Rows are points. Before rounding, the points of a table are all equally far from one centre. They may lie mostly on one side of it. Where is the centre, to within rounding?

Points, 10 rows:
[[-0.47 -0.15  2.24]
 [ 0.87 -0.32  2.54]
 [-0.12 -0.98  2.19]
 [ 0.65 -1.69  1.94]
 [-0.78 -0.15  2.05]
 [ 0.66 -0.25  2.54]
 [-1.38  0.31  1.46]
 [ 0.21 -0.37  2.47]
 [-0.27 -0.28  2.33]
 [ 0.56 -0.41  2.52]]
Centre: [ 0.79  0.04 -0.16]

Points, 14 rows:
[[-1.55 -2.05  2.33 -0.30 -1.41 -0.06 -0.44  0.57  0.79  0.76  1.30]
 [-0.71 -1.75  0.97 -1.91 -0.78 -1.68 -0.47  1.77 -0.21 -1.45  1.78]
 [-2.50 -0.13  3.03  0.37 -0.92 -1.65 -1.66  1.15 -0.73 -0.23  1.35]
 [-1.20 -1.82  0.21 -1.53 -1.66 -4.02  0.16  0.63 -1.36  0.22  1.15]
 [-2.37 -2.35  2.02 -0.50 -2.28 -0.32  0.54  0.02 -1.44  1.14 -0.07]
 [-1.07 -3.30 -0.56 -0.65  0.04 -1.32 -0.18  0.33  0.56  0.09  1.15]
 [-1.14 -1.96  1.58 -1.86 -1.86 -0.74 -2.14  1.18 -0.26 -0.32  1.23]
 [-1.04 -0.88  2.00 -0.66 -0.19 -1.65 -1.42  2.09  0.40  0.39  0.99]
 [-0.74 -2.71  1.53 -1.18 -1.16 -1.96 -1.01  0.99 -0.70 -0.96  0.17]
 [-1.08  0.04  2.20 -0.76 -1.91  0.33  0.00  2.29 -1.58 -0.35  0.56]
 [-0.50 -2.23  2.41 -0.75 -2.41 -0.02 -1.14  0.74 -1.07  0.66  0.81]
 [-2.17 -1.55  2.52 -0.75  0.53 -0.97 -1.87  0.85 -1.03  0.70  0.93]
 [-1.43 -2.06  1.45 -1.71 -0.95 -2.06  0.83  1.81 -0.66 -0.58  1.62]
 [-0.40 -0.27  2.78 -0.62 -1.58  0.67  0.10  0.41 -0.35  0.09  1.92]]
Centre: [-1.46 -0.55  0.04 -0.03 -1.12 -1.01 -0.46  0.14 -1.41  0.21  1.36]

Points:
[[ 0.48 -0.26  1.70 -0.57  0.15  0.79  2.12  2.24 -0.11 -1.55 -2.58  1.22
   0.68 -0.64  0.89 -1.76  2.47 -2.03 -1.08  1.78  0.26 -0.18  1.61  0.89]
 [ 0.62 -0.82 -0.23 -0.35 -0.05  1.98  1.60  0.43  1.69 -0.68 -1.94  1.95
  -1.22 -2.05  0.15 -1.47  0.46 -0.52 -0.29  2.10  0.36 -2.14  1.74  1.33]
 [ 0.59  0.94 -0.22 -0.40  0.62  1.89  1.65  1.18  1.38 -2.23 -1.63  1.69
  -2.14 -1.37 -0.11 -0.30  0.23 -1.96  0.45  2.32  0.21 -1.11  1.83  0.58]
 [ 1.61 -0.57 -0.04 -1.79  1.05  0.56  0.67  2.22 -0.43 -1.35 -0.81  2.15
   0.62 -2.13 -1.16 -2.13  0.24 -0.74 -1.48  1.27  1.52 -1.16  2.20  0.96]
 [-0.50 -0.17  1.19 -1.32  0.38  1.75  0.65  1.05  0.22 -3.13 -1.64  1.66
  -1.47  0.44  0.51 -3.64  1.27 -0.16  0.35  1.49 -1.41  0.02  2.25  2.19]
 [ 1.64 -0.64  0.02 -0.86 -0.61  0.90  1.71  1.48 -0.81 -2.04 -1.52  1.23
  -0.20 -0.93  0.56 -1.11  0.23 -1.71 -1.41  2.09  0.45 -2.54  1.71  1.14]
 [ 2.37 -0.66  1.12 -0.04  0.11  1.05  1.65  2.75  0.96 -0.57 -4.03  0.93
  -1.26 -0.91  0.28 -2.44  0.61  0.49 -0.18  0.81 -0.09 -1.68  1.09  0.41]
 [ 0.02  0.34 -0.77 -2.05  0.58  0.83  0.34  2.06 -0.26 -1.57 -1.72  1.44
   0.32 -1.99 -1.17 -0.72  0.28 -1.10 -0.50  0.51  0.43 -2.16  3.01  1.92]
 [ 1.54  0.85  2.52  0.16 -0.45  1.41  1.05  2.04 -1.02 -0.92 -1.75  1.24
   0.91 -1.33  0.80 -0.58  1.58 -1.06 -1.07 -0.14  0.31 -1.74  1.80 -0.33]
 [ 0.84  0.76  1.01  0.14  0.95  0.73  2.55  2.92 -0.62 -2.29 -1.40  1.81
   0.23 -0.98 -0.78 -2.26  1.00 -1.06  0.18  2.11  1.13 -1.90  1.92  0.18]
 [ 1.61  1.03  1.22 -0.78  0.36  0.96  1.68  1.98 -1.15  1.01 -0.75  1.69
  -1.38 -0.54 -0.58 -0.73  1.50 -1.31 -1.44  1.31  1.29 -2.04  0.73  0.55]
 [ 1.66  0.37  0.00 -0.83  0.05  1.63  3.31  0.96  0.00 -1.83 -2.09  2.59
  -0.96 -0.66 -0.39 -1.75  0.47 -1.22 -0.51  1.59  0.13 -2.45  2.05  0.33]
 [ 1.21  0.31  0.80 -0.75  1.27  2.62  0.95  1.66  0.79 -1.73 -2.23  2.51
  -1.68 -0.92 -1.54 -1.89  0.03 -1.79 -0.14  0.04  1.70 -1.61  1.11  0.33]
 [ 1.36 -0.54 -0.27 -1.40 -1.58  1.03  0.98  2.96  1.16 -1.09 -1.95  2.59
   0.59 -1.57 -0.56 -1.48  0.75 -1.91 -1.07  0.72  0.22  0.01  1.32  0.79]
 [ 1.53 -0.03  0.47 -1.20  0.96  0.98  2.22  1.58 -0.87 -1.26 -2.05  1.47
   0.97 -1.64 -0.40 -1.80  1.50 -1.45 -0.84  1.18  0.09 -2.23  1.91  1.16]
 [ 1.37 -0.54  1.06 -0.29  1.17  1.96  0.98  0.69 -0.47 -1.33 -1.03  1.42
  -0.42 -0.47 -1.67 -0.20 -0.02 -2.06  0.01  2.07 -0.50 -1.16  1.32  1.39]
 [ 0.49  0.24  0.58 -0.27  1.73  1.54  1.88  1.54  0.02 -1.76 -2.30  1.20
  -0.35 -0.94  0.14 -2.87  1.86 -1.50  0.98  1.97 -0.31 -1.95  2.01  0.90]
 [ 1.53 -0.22  1.12 -1.51  0.61  0.03  2.47  1.35 -0.41 -0.18 -2.47  1.75
   1.13 -1.08 -0.04 -1.78  1.58 -1.56 -0.45  0.20  0.70 -2.28  1.64  0.48]
 [ 2.37 -0.29  0.89 -0.11  0.60 -0.88  2.35  2.19  0.37 -0.49 -2.93  2.00
  -0.23 -0.63 -0.13 -1.16 -0.03 -1.50 -0.73  0.96  0.03 -1.02  0.47  0.56]
 [ 0.50  0.91  1.03 -1.32  0.89  0.91  2.52  2.31  0.41 -2.10 -2.44  2.40
  -0.84 -1.14 -0.11 -0.34  0.62 -1.37 -0.62  0.78  0.36 -2.50  2.36  1.31]
 [ 0.48  0.41  0.79 -0.73  0.39  1.25  1.81  1.41 -0.64 -1.67 -0.86  1.43
   0.76 -1.62 -0.74 -2.59  0.22 -0.70 -0.34  1.79  0.27 -2.68  2.06  1.59]
 [ 2.81  0.42  0.69 -1.42  0.23  1.42  0.93  1.49 -0.75 -2.04 -1.85  0.62
   0.83 -1.54 -0.12 -0.75  1.32 -0.92 -0.18  0.92 -0.07 -0.99  3.44  1.25]
 [ 0.59  1.79  0.34 -1.30 -0.21  0.26  2.05  2.13 -1.00 -0.88 -3.03  1.74
   0.81 -0.60 -0.23 -0.47  0.36  0.57  0.29  1.49 -0.04 -1.85  2.57  1.84]
 [ 0.91  0.58 -0.25 -0.90  0.05  1.64  2.26  0.81  1.77 -3.03 -2.52  0.89
  -1.64 -0.69  0.09 -1.12  0.17 -0.67 -0.55  1.15 -0.24 -0.81  0.31  2.51]
 [ 1.30  0.13  1.71  1.13  0.05  0.47  0.68  1.11 -0.26 -1.22 -2.63  2.62
   0.99 -0.84 -0.30 -0.31  1.31 -0.96 -0.59  0.59  2.28  0.09  1.42  0.85]
 [ 2.18 -1.12  0.01 -1.23  0.37  1.66  2.03  2.53 -0.31 -1.50 -2.31  1.15
  -1.63 -1.96 -0.06 -2.93  1.19 -0.06 -0.57  0.80 -0.57 -0.56  2.52  2.29]
 [ 0.96 -0.23  0.69 -0.63  0.65  1.16  1.05  2.38  1.43 -0.47 -2.09  2.36
  -0.91 -1.38 -0.02 -1.86  0.92  0.00 -1.50  0.89 -0.65 -2.46  1.77  2.17]]
Centre: [ 0.27 -0.22  0.18 -0.91  0.04  0.72  1.02  1.48 -0.25 -1.26 -1.03  1.12
 -1.05  0.01  0.01 -1.12  0.95  0.50  0.24 -0.06  0.40 -0.12  1.29  0.16]

Points, 30 rows:
[[-2.22  1.24 -0.12 -1.06  0.16 -1.14  0.29 -1.27  0.14  0.07  0.92 -0.78
  -0.64 -0.85 -2.67  1.46 -1.45 -2.04  0.02  1.28  0.41 -2.01 -2.94  1.71]
 [-2.81  2.11  1.01 -0.93  1.83 -0.74 -0.92 -1.29  0.41 -0.47  1.19 -0.27
   0.40  0.49 -1.18  1.71 -1.76 -2.77 -0.43 -0.66  0.37 -1.12 -2.56  1.05]
 [-2.11  1.51  0.39 -1.39  1.75 -0.26  0.64 -2.45 -0.55  0.67  1.85 -0.04
  -0.51  0.57 -2.32  0.83 -1.14 -2.94 -0.33  0.40 -0.75 -0.82 -2.10  0.68]
 [-1.36  2.59  0.37 -1.62  0.32 -0.29 -1.01 -1.68  0.84  0.72  2.32 -0.06
   0.21  0.51 -1.16  2.14 -1.32 -3.45 -1.13  1.18 -0.55 -0.70 -0.64  0.86]
 [-2.05  1.72 -1.13 -1.72  1.56 -0.03 -0.10 -2.28 -0.90  0.48  1.08 -1.02
  -0.20 -0.86 -1.38  0.91 -1.42 -1.77 -0.62 -0.23  0.03 -2.30 -2.19  1.12]
 [-1.13  0.74 -0.08 -3.11  1.40  0.40 -0.51 -0.84 -1.30  0.23  0.75 -0.75
   0.11  0.21 -1.26  1.34 -2.54 -2.33 -0.49  1.30  0.23 -1.18 -3.34  0.93]
 [-1.70  1.91  0.14 -1.53  0.72 -0.03 -0.94 -2.18  1.01 -0.34  0.85 -0.42
  -0.17 -0.32 -1.05  0.59 -1.63 -0.80 -0.80  1.32  0.43 -2.39 -3.07  1.56]
 [-2.19  1.27 -1.06 -0.54  0.86 -0.65 -0.46 -2.62  0.32  0.34  0.55 -1.44
   0.73  0.46 -1.42  0.50 -2.50 -3.51 -0.23  0.98  0.00  0.14 -2.19  0.02]
 [-1.23  2.16 -0.16 -1.32  0.75 -0.10 -0.36 -1.91  0.92  0.19  0.92 -0.53
  -1.27 -0.09 -1.73  1.26 -0.68 -2.63 -0.87  1.69 -1.71 -1.91 -2.43  1.64]
 [-1.00  2.26  0.82 -1.39  1.70  0.07  0.59 -0.38 -0.16  0.14  0.79 -0.05
  -0.82  0.77 -1.23  1.34 -2.75 -1.91 -0.45  0.33  0.35 -1.68 -2.66 -0.58]
 [-1.89  1.46 -0.67 -1.46  0.45  1.37  0.58 -1.41 -0.87 -0.02  1.35  1.40
   0.03 -0.15 -0.27  0.21 -1.88 -2.17 -1.23 -0.69 -0.04  0.36 -2.34 -0.49]
 [-3.21  2.48 -0.23 -2.65  0.80 -0.92  0.47 -1.55 -0.10  0.30  0.50 -0.99
  -0.12  1.20 -1.10  1.39 -1.81 -1.91 -0.22  1.26 -0.51 -0.89 -1.56  1.24]
 [-2.45  2.01  0.33 -1.66  0.89 -0.07  0.16 -0.77 -0.26  0.45  1.95  0.73
  -0.20  1.42 -1.60  1.32 -2.34 -2.12 -0.19  1.31  0.15 -0.82 -2.67  0.67]
 [-1.54  1.57  0.65 -1.11  2.48 -0.16  0.14 -1.65  0.07 -0.60  1.16  0.86
   0.07  0.29 -1.26  0.96 -2.30 -3.39  0.07  0.89  0.53 -1.59 -2.22  0.06]
 [-1.32  0.77  0.12 -2.24  1.04 -0.34  0.02 -1.82 -1.18  1.22  1.91 -0.60
   0.90  0.89 -2.05  0.66 -1.42 -2.33 -0.95  1.32 -1.14 -0.97 -1.81  1.36]
 [-1.78  2.44 -0.74 -0.91  1.55  0.26 -1.34 -2.35  0.16 -0.49  1.93  0.43
  -0.90  1.01 -1.66  0.02 -1.91 -1.70  0.69  0.88 -0.26 -1.67 -1.96  0.25]
 [-2.30  2.26 -0.26 -1.48  0.23 -0.43 -0.21 -2.30  1.45  0.38  0.88  0.31
   0.10  0.53 -1.96  0.83 -1.82 -1.52 -1.16  1.14 -0.47 -1.12 -2.16 -0.16]
 [-0.97  1.75  0.89 -2.85  0.82 -0.79  0.57 -1.87 -0.24  0.62  1.89 -1.70
   0.09  0.14 -1.22  0.19 -1.50 -2.36 -0.26  1.03 -0.22 -2.06 -2.75 -0.35]
 [-1.73  1.28  1.22 -2.02 -0.06  0.31 -1.51 -0.83  0.45  1.13  1.92 -0.51
   0.28 -1.16 -1.36  0.65 -1.80 -2.61  0.04  0.19 -1.15 -1.31 -3.19 -0.16]
 [-2.51  1.77  0.76 -1.53  0.54  0.64 -0.23 -1.87  0.66  0.87  1.65 -1.05
   0.10 -0.94 -0.87  1.30 -1.59 -2.92  1.20  0.25 -0.36 -1.24 -2.41  1.14]
 [-1.88  0.20  0.44 -2.26  0.88  1.13 -0.36 -2.75 -0.12  0.44  1.65 -0.15
  -0.19  0.67 -2.29  0.75 -2.04 -3.51 -0.58  0.88 -0.22 -1.48 -2.90  0.54]
 [-2.61  1.80  0.27 -2.45  2.49 -0.90 -0.17 -1.10  0.11  0.17  1.59 -0.98
  -0.93 -0.03 -1.55  0.51 -1.27 -3.20 -0.36  0.54 -1.27 -1.46 -1.74  0.67]
 [-2.98  1.44  0.19 -1.99  0.81 -0.51  0.14 -3.00 -0.24  1.14  1.33  0.67
  -0.55 -0.89 -1.34 -0.24 -1.22 -1.30 -0.82  0.67 -0.19 -0.59 -1.67  0.51]
 [-0.76  0.89  1.08 -2.17  0.66 -0.97  0.47 -2.98  0.23  0.09  1.57 -1.24
  -0.42  0.07 -1.84  0.89 -1.13 -3.35 -0.94  1.41 -0.59 -1.61 -2.76  0.98]
 [-1.77  1.18 -0.50 -2.09  1.79  0.54  0.13 -2.64  0.80  1.02  1.97  0.04
   0.58 -0.65 -1.15  0.76 -0.39 -2.79 -0.31  1.16 -0.05 -1.52 -1.65  0.25]
 [-0.59  0.77 -0.05 -1.75  0.95 -1.11  1.17 -2.10  0.36 -0.28  2.46 -0.27
  -0.91  0.45 -1.48  2.03 -1.32 -2.71 -0.17  0.73 -1.38 -0.17 -1.95  1.02]
 [-2.10  1.96 -0.32 -1.18  0.43 -0.88  0.41 -1.31  0.40  1.06  1.15 -1.14
   0.65  0.63 -2.00  0.73 -1.63 -3.07  0.61 -0.62  0.00 -1.49 -3.40  0.18]
 [-1.35  2.31  0.62 -1.69  0.76  0.11  0.35 -1.99 -0.78 -1.13  1.05  0.33
  -1.75  0.36 -2.09  0.00 -2.12 -2.00  0.98  1.79 -0.24 -1.68 -1.00  0.55]
 [-2.03  0.15 -0.58 -1.14  0.79 -0.09 -0.81 -1.56 -1.24 -0.71  1.86 -0.61
   0.81  0.59 -1.73  1.99 -2.16 -2.62 -0.11  1.74  1.27 -1.07 -2.63  0.69]
 [-1.80  0.99  0.51 -1.03  1.79  1.26  1.10 -1.44  0.46 -0.32  1.32  1.07
  -1.36  1.51 -1.64  0.30 -1.02 -2.49 -0.81  0.69  0.32  0.48 -2.55  0.57]]
Centre: [-1.13 -0.33  0.03 -1.40 -0.51 -0.58 -1.01 -0.69  0.00 -0.01  0.18 -0.22
 -1.13  1.02  0.00  0.17 -0.28 -2.56  0.01  0.03  0.44 -1.20 -0.93  0.35]

Points:
[[-1.15 -1.00  2.22 -1.08 -1.18 -1.21  0.27  0.83  1.74  3.51  0.09  1.67
  -0.65  1.81 -0.15 -1.37 -1.84 -2.52 -1.34 -1.80  0.67  0.82  1.36  1.37]
 [-1.12 -1.20  0.28 -2.37 -0.25  1.90 -1.85  1.54  0.20  2.51  0.95  1.33
  -0.01  1.04  0.48 -0.99  0.33 -0.32 -1.89 -0.88  0.91  0.92 -0.38  1.51]
 [-0.28 -2.04  0.41 -0.81 -2.31 -0.89 -1.16  1.36  1.95  3.02 -0.84  2.10
  -0.11  1.54  0.16 -0.39 -0.32 -2.07 -1.05 -1.62  0.88  1.42 -0.31  1.84]
 [-0.09 -0.84  0.18  0.65 -2.17  0.39  0.38  1.81  2.15  2.29  0.16  0.95
   0.86  1.08 -0.94 -2.03 -1.04 -0.36 -1.21 -1.66  0.41  1.70  0.22  1.66]
 [-1.82 -0.86  0.50 -0.53 -1.45  0.41  0.85  1.31  1.37  3.67  0.16  0.51
  -0.85 -1.34 -1.21 -1.08 -0.30 -1.53 -1.27 -1.74 -1.03 -0.23  0.44  2.16]
 [-1.20 -1.34  0.20  0.42 -2.20  0.25  0.93  0.74  0.69  2.36 -0.64  1.04
  -0.65  1.40 -1.93 -0.15  0.26 -1.25 -1.48 -0.34  0.20 -0.18  0.18  2.49]
 [-0.11 -1.76  1.58 -1.34 -2.23 -1.60 -0.47  0.29  0.94  2.55  1.18  1.25
   0.50  1.77 -0.40 -1.90  0.24  0.01 -1.87 -0.64 -0.27  1.17 -0.56  2.46]
 [ 0.02 -2.03  0.96 -1.13 -1.70  0.15  1.08  1.45  0.37  3.90  0.81  1.04
   1.11 -1.25 -0.15 -1.35 -1.15 -0.56 -0.31 -0.57  2.07 -0.74  0.14  2.76]
 [ 0.05 -2.45  1.81 -0.92 -0.85 -0.15 -0.57  1.54  2.76  3.72 -1.65  2.06
   0.71 -0.57  0.14 -0.83  0.11 -1.34 -1.44 -0.91 -0.72  1.73  0.96  2.04]
 [-0.77 -3.51 -0.26 -0.53 -1.44  0.78  0.37  0.43  1.45  2.86 -1.05  0.61
   1.20 -0.46  0.97 -0.88 -0.33 -1.74 -0.61 -1.52 -1.06 -0.34 -0.01  1.98]
 [ 0.17 -1.88  0.69 -0.75 -0.62  1.19 -0.25  1.77  2.24  4.11 -0.04  0.40
  -1.27  0.56 -0.49  0.32 -0.57 -0.74 -1.46 -0.64  0.61  1.10  0.00  2.37]
 [-0.65 -2.36  1.50 -1.13 -1.42  0.61  0.16 -0.81  1.43  2.28 -0.62  2.34
   0.80 -0.85  1.58  0.45  0.35 -1.85 -0.48 -1.14  0.53 -1.43 -0.20  2.82]
 [ 0.13 -2.17  0.91 -2.39 -0.32  0.00  0.19  1.78  1.94  2.42  0.15  1.84
   0.61  0.54  0.07 -2.13 -0.42 -0.64  0.34 -0.19  0.02  1.37 -0.05  3.89]
 [-0.08 -1.69  0.68 -1.59 -0.60  0.29 -0.53  0.93  2.85  2.37  1.39  3.35
  -0.37 -1.08  1.02 -1.37  0.77 -2.45 -0.60 -0.58  0.83 -0.11 -0.61  1.86]
 [-0.93 -2.59  0.16  0.02 -1.58  0.67  0.13 -0.84  1.21  2.60 -0.56  2.13
   1.74 -1.23  0.57 -1.08 -1.67 -1.74 -0.51 -0.76  0.70  2.30 -0.97  2.08]
 [-0.23 -2.38  0.88 -0.23 -1.14  0.30 -0.66  2.27  3.13  2.73 -0.33  0.22
   1.80 -0.96 -0.11 -0.54 -0.44 -1.16 -1.70 -0.73  0.52  2.31 -0.34  1.25]
 [-0.81 -1.90 -0.63 -1.84 -1.48  0.44 -1.58  0.94  1.49  3.01  0.33  1.54
  -0.13  0.91 -1.25 -2.26  0.83 -0.72 -0.45 -0.80  0.74  2.06 -0.31  1.78]
 [-0.71 -2.75 -0.23 -0.49  0.20 -0.19  0.41  3.29  0.99  2.03  0.83  0.55
  -0.56  0.69  0.61 -1.09 -0.51 -0.09 -1.15 -1.04  0.76 -0.30 -0.10  2.73]
 [-0.09 -2.02  1.35 -0.24 -1.44  0.93  1.29  0.99  2.09  3.77 -0.38  2.03
   0.27 -0.46  0.02 -0.98 -0.78 -0.49 -1.84 -0.87 -1.01 -0.37  1.35  1.42]
 [-1.09 -1.28  0.66 -1.35 -0.48  1.04  1.11  0.47  3.81  1.69  1.38 -0.12
   0.30  1.20  0.82 -1.30 -0.74 -0.30 -0.98 -0.24 -0.23  0.26 -0.52  1.24]
 [ 0.76 -0.53  0.06 -0.72 -0.85 -0.67 -0.57  1.24  2.44  2.21  1.31  2.55
   1.46  0.68 -0.42 -1.58  0.64 -1.18 -0.34 -0.04  3.04  0.69  1.14  2.81]
 [-0.34 -1.84 -0.85 -0.63 -1.82  1.70  1.23 -0.48  1.39  2.47  0.02  2.42
   0.21  0.68 -0.29  0.26  0.48 -0.89 -1.62 -0.86 -0.08  0.45  0.40  2.29]
 [-0.44 -2.34  0.84 -1.63 -1.09 -0.39  0.25  1.27  2.63  2.35 -2.65  1.95
  -1.24 -0.66  0.32 -2.10 -0.31 -1.08 -0.91 -0.90  0.47  0.44  1.78  1.81]
 [ 0.73  0.12  0.32 -0.37 -0.44  0.08 -1.21  0.10  1.80  3.11 -0.11  2.08
  -0.09 -0.21 -1.46 -1.21 -0.37  0.22 -2.40 -0.27  2.42  0.20 -0.75  2.48]
 [-0.49 -3.22 -0.18 -1.40 -0.36  0.17 -1.10 -0.38  3.07  1.39  0.30  2.39
   0.56 -1.00 -1.55 -0.96  0.21 -1.55 -0.48 -1.47  0.20  0.04  0.16  2.64]
 [ 0.57 -0.98  0.94 -0.64 -1.77  0.24 -1.30  1.47  2.74  1.87 -0.02  1.21
  -0.29 -0.50 -0.78 -2.12 -0.07 -1.35 -0.86 -1.34 -0.72  0.00  1.49  2.79]
 [-0.69 -2.18  0.52 -1.65 -0.51 -0.45  0.68 -0.10  2.03  4.30  0.92  2.64
  -0.78  0.60  0.48 -1.01 -0.64  1.26 -1.39 -0.33  0.48  2.35  0.37  1.38]
 [-0.35 -1.13  2.41 -1.38 -1.75  1.11 -1.38  0.81  2.99  1.71 -0.94  1.63
   0.11  0.28  0.08 -0.47 -1.16 -0.97 -0.87 -2.55  1.40  1.01  0.92  1.13]
 [-2.03 -2.17 -0.03 -0.32 -2.32 -1.06 -0.91  0.16  3.05  2.63  0.05  1.22
   0.10  0.34 -0.55 -0.78 -0.80 -0.09 -1.10 -0.91  0.18 -0.32 -0.02  1.35]
 [-1.43 -1.93 -0.05 -1.64 -1.65 -0.39 -0.34 -0.09  2.51  4.19  0.20  2.01
   0.51  0.99  0.29 -1.98 -0.33 -1.12 -0.22 -1.74  0.75  1.18  1.64  1.26]
 [-0.87 -1.34  0.27 -0.59 -2.17  0.48 -0.03 -1.76  1.64  2.34 -0.41  1.52
   0.37  0.73  0.06 -0.80  0.89 -0.20 -2.09 -0.88  0.02 -0.81  0.96  2.31]]
Centre: [ 0.32 -0.61  0.77 -0.84  0.70 -1.23  0.22 -0.08  0.27  1.46 -0.04  0.74
  0.27 -0.59 -0.03 -0.13  0.05 -0.80  0.30 -0.60  0.46  0.94  0.62  0.05]
